Rows are points. To make a cloud, some directions were put in groups of two or more. Within a group, all points are equally far from the middle, so they leave a hole (a ring in 2 directions, a hollow ball in 3). The other directions are filled evenly. Then the cloud was stretched, turned, moved and blurred a little. Count the holes, and give their numbers of directions, smallest first.

Cloud (22 x 3):
[[-14.9  10.5  20.8]
 [ -6.9  15.8  22.6]
 [-21.2  10.7   8.8]
 [ -3.3 -13.0  19.5]
 [-11.5   8.6  24.0]
 [  5.4  12.2 -18.7]
 [ 21.7   5.9   2.9]
 [  5.1  -1.1  25.5]
 [  6.3  17.0  20.2]
 [ -3.4  -7.8  23.7]
 [-18.6  -2.0  16.8]
 [ 15.2 -15.4   2.3]
 [  0.2  20.8  18.0]
 [ 16.6  -5.0  15.4]
 [  0.3 -12.5 -19.3]
 [  6.2  10.4  24.4]
 [-19.9  12.8  -1.9]
 [ -4.3 -20.6   3.7]
 [  9.0  22.3   5.5]
 [ -7.3  15.1 -15.6]
 [-12.4  20.0  -4.5]
 [ -8.4  -9.8 -18.4]]
Holes: 1 (3)
